Each row is a point. A path goes straight from each point to the next, and from the last back to the first. The post is the endless flat space through its rows: a point in 2 columns, a line in 3, a plane in 4, and so on, so that a path can go around it. Count how often the path circles the post. Going back the other way cancels.
In the rows, 128 means zero.

Post (1 x 2):
[[135 130]]
Path (11 x 2):
[[147 147]
 [192 116]
 [173  79]
 [137  92]
 [163 108]
 [167 155]
 [134 153]
 [ 97 148]
 [ 71 108]
 [116 138]
 [105 176]]
Times around: 0

Post (3 x 4):
[[ 89 122 146 179]
 [124 153 117 101]
 [129 140 144  84]]
Path (12 x 4):
[[ 99 111 127 124]
 [ 62 136 185 124]
 [135 189 176  95]
 [118 177 185 107]
 [ 80 172 140 129]
 [126 183 130 126]
 [162 152 133 124]
 [146 107 173  53]
 [160 123  99 109]
 [162 171 137 123]
 [133 135 129 138]
 [123  64 143 139]]
Times around: 1

Post (7 x 8):
[[156 106 115 120 158  89 118 104]
 [151  83 159 126 123  95 138  90]
 [174 120 233 147 170  91 128  73]
 [116 126  81  81 116 141  76 160]
 [ 84 122  89 158 127 114 149 134]
 [128 119 108 140 141 153 180 100]
 [120 114 100 106 141 130 147 185]]
Path (6 x 8):
[[150 131 131  78 149  97 184 152]
 [ 96 139 131 123 166 139 122 166]
 [165  56 104 139 153 111 177 120]
 [130 120 119 193 147 101 137 100]
 [122  60 102 104 123 162 130 161]
 [127 121  86 127 155 136 176  64]]
Times around: 0

Post (10 x 11):
[[115 129 108  93 167  92 165 144 137  96 161]
 [180  99  90 131 126 153  92 152 148 139  94]
 [151 119 165 132 173 124 104 115 160 127 191]
 [134 114 168 146 149 128 108 164 130 123  94]
 [122 189 215 108 132 131 176 121 136 157 211]
 [134  99 114 100 124  71  68 152 121  92 113]
 [151  93 104 120 110 190 132 138 128 104 118]
 [143 146 137 143 154 113 136 150 106 110 156]
 [129  93 159 193 139 126  86 184 150 125 187]
 [130 110 123  69 146 130  56 147  96 170  93]]
Path (10 x 11):
[[169 101  89 116 113 114  86 108 111 152 151]
 [104  87 132 124 175 114 105 111 164 101 132]
 [ 99 144 149 192 153 122 151 159 143  97 176]
 [155  81  79 138 223 124 127 118 161  95  99]
 [144 108  31  98 153 125 126 162  80 151 175]
 [152  92  74 105 157 129 136 172 132 122 140]
 [168 139 108 112 151 142 110 163 106 102 136]
 [136 126 167 150 164 124  69 195 140 186 140]
 [151  95 161 120 156  95  65 140 146 103 169]
 [163 111 135 133 142 113 170 155 145 121 119]]
Times around: 0

Post (13 x 14):
[[144 132  81 118 149 130 121 103 154 131 162 152 147 134]
 [154 136 121 132 113 114 156 183 140  63 132 139 149 125]
 [110 102 159 110 135 108  96 156 168 116 123 110 191 146]
 [119 127 130 110 150 175  71 104 151 139 104 116 118 219]
 [ 90 112 138 192 113 124 151 129 157  66 118 110 168 118]
 [141 134 133 183 100  83 178 159 133 121 141 131 159 133]
 [173 148  78 111  83 125  72  88 157 132 115 168  95 102]
 [138 113 136 134 100 173 129 160 126 115 140  93 172 116]
 [111 110 178 154 152 145  84 184 131  98 138 122 140 118]
 [123 105 169 138  93 136 183 156 160 108 139 162 164 128]
 [135  93 183 134 118 118 157 147 156  68 152  86 125 109]
 [160 150  96  83 143 125 102  66 119 158  84 152 114  94]
 [193 176  93 112 138 146  92  97 193 152  96 138 122  94]]
Path (16 x 14):
[[118 133 105 124 124 147 119 175 116 121 119 126 116 152]
 [116 128 139 143  70 122 133 149 206  66 132 134 142 169]
 [147 153 118 154 102 163 114  89 155 103 127 136 144  56]
 [186 104 129 126 106 160  77 130 169 102 118 138 108 143]
 [163  80 170 130 107 152 132 156 139 166 118 144 112 120]
 [129 107 140  77 141 147 187 188 140 100 171  90 181 133]
 [120 160 119 123  82 116 112 167 174 134 175 142 200 124]
 [157 155  87 144 194  78  94 146 146 104 155 119 191 152]
 [167 114 195 103  98 188 126 107 126  93  84 103 128  78]
 [122  81 100 145 125 153 115 125 116 108 100 130 136 172]
 [135 111 114  92 130 141 143 140 131 119 139 130 125 177]
 [107 122 122  87  22 155 105 158 127  94 130 119 148 111]
 [109  93 191  80  91 135 126 159 125 105 141 116 174  72]
 [146 130 184 137 128 168  71  98  92 184 102 167 110 129]
 [165 104 202  68 133 183 168  73 177 143  92 177 155 103]
 [141  56 171  53 187  93 141 158 141 157 152 138 177 156]]
Times around: 3
